Every row gives one point. The last column is the point's height on a tilted bowl or saddle (a function of degree 2), plus a little noise. Count its main directions that bend up, bend down and stay straight.

Points (17 x 4):
[[ 12  27  12   0]
 [ 71   5 -33  61]
 [-42   7  25  -6]
 [ 31  50  -6  29]
 [ 70  13 -36  59]
 [ 25  30  18  19]
 [ 48  -2  40  57]
 [ 53  10 -30  30]
 [-48 -19  24  -1]
 [-50 -12 -18  -5]
 [ -4  -4 -34 -15]
 [ 39  29  33  49]
 [ 26  12  22  14]
 [  5  -3  21  -7]
 [ 26  21  -4   2]
 [  6  25  33  12]
 [-10 -43  33  17]]
Directions: 3 up, 0 down, 0 straight

Points:
[[ -5 -24  19  21]
 [ -4 -50  35  17]
 [-43   8   3  13]
 [-19   5 -43  11]
 [ 29   0 -35  48]
 [ 11  26   7  12]
 [  3  44  52 -13]
 [ 43  -8 -54  69]
 [ 39   0 -10  26]
 [ 43   3   8  10]
 [  8  18  38  11]
 [ 29  31  19   2]
 [  8 -10  70  36]
 [-22 -21  -6  15]
 [-43  -6  41  59]
 [-17  71   4 -45]
 [ 44 -44  -3 -24]
 [ 38 -37 -15  -4]]
Directions: 1 up, 2 down, 0 straight

Points:
[[ 22  43  12  38 -47]
 [ 57  -6 -19  37 -31]
 [ 51  21 -31 -30 -20]
 [ 70  -5 -10 -44 -33]
 [-66 -11  22  18 -42]
 [ 28   7 -54 -27  -2]
 [ -8  16  17 -19   4]
 [-22 -34  12  14   5]
 [-11  -6  39 -39  -7]
 [-58  -4  55  51 -80]
 [ 18  -7  36 -27  -4]
 [  3  37  13 -18 -10]
 [-38   0  20 -24  -6]
 [-20 -13  31  72 -52]
 [  8  -9 -34 -20  19]
 [ 26   9   7  34 -15]
 [ 16 -33 -23  -2  18]
 [-18   3  20  48 -26]
 [  8  27 -20 -14   3]
 [-14  18 -40 -10   5]
 [-26 -10  14   7   4]
 [-18  40  40 -31 -31]
 [  0 -10  35  40 -17]
 [  7   5  88 -47 -66]
 [ -1 -34  -5  71 -34]
 [-21   6 -25   7   8]]
Directions: 0 up, 4 down, 0 straight

Points:
[[ 11   0  18  17  -2 -35   8]
 [-44  64 -53  39   7 -22  23]
 [-24 -33 -16 -84  51  62 -95]
 [ -2   2  38 -53 -28  18 -13]
 [ -1 -38  11  26  -9 -13   5]
 [ 18  -4 -43  -3  29   9 -18]
 [ 13 -60 -32  26 -30  39 -23]
 [ -2   8 -25  -9  14  -6  -3]
 [-33  52   2 -12  36  14  -6]
 [ 16 -25 -29  29 -62  15  -4]
 [ 11  -7  20 -37  14  46  -6]
 [  7  23  44 -28 -13  14 -14]
 [ 25  -1  18  15 -10  -8   2]
 [ 36   9   9  21  55 -35 -19]
 [-14  15  36 -10   6 -57   4]
 [-23  11  18  72 -36 -10 -31]
 [-20   1   4  15  27  16  -8]
 [  1  47  18  36 -19   4 -23]
 [-14 -25  30  26   3   6 -13]
 [ 24  23  -7 -19 -19  13 -11]
 [-19 -65 -23  -1  37 -12 -34]
 [  3  35 -48 -51  15 -26 -27]
 [ 45  15 -18  63  29   5 -19]
 [-46 -29 -91  37 -13  40 -84]
 [ 22  27   4 -36   3 -12 -16]
 [  2   9  32 -21  13   0 -12]
 [-58  23  62 -10 -22 -70  -5]
 [-32  -1  36  26  -4  -7 -16]
 [ 30   9  47  22  -7   5 -11]
 [ 21  18 -43 -24 -63 -15  -8]
 [-23  53 -21  36  29  -1  13]
 [-57   5  15  22  22 -22  -6]
 [ 53   5  -1  50 -14   1 -18]
 [-20  -3 -19 -15 -38 -13  11]
 [ 18  56  71   3   3  -1 -42]
 [ 21 -35  -4 -32 -10  19  -4]
 [ 18  30  21 -66  33   7 -41]
 [-18  19  89  62  14  -9 -82]
 [ -8  14  23 -26  -9 -21  -3]
 [-33  64  34 -17 -24 -22 -37]
 [-33  52   4 -20  58  38   2]
 [ 18  40  16 -14 -33  60 -14]
 [ 66  16  30  -2  48  37   7]
 [ 20  22 -20  30 -41  41 -27]
 [-14 -31   6 -20 -48  -3  21]
 [ 22   8  -7  -1  17 -39   5]
 [ -2  29  26  -1  44  12  -4]
 [ 16  16 -36  -2   9  -7  -5]]
Directions: 2 up, 4 down, 0 straight
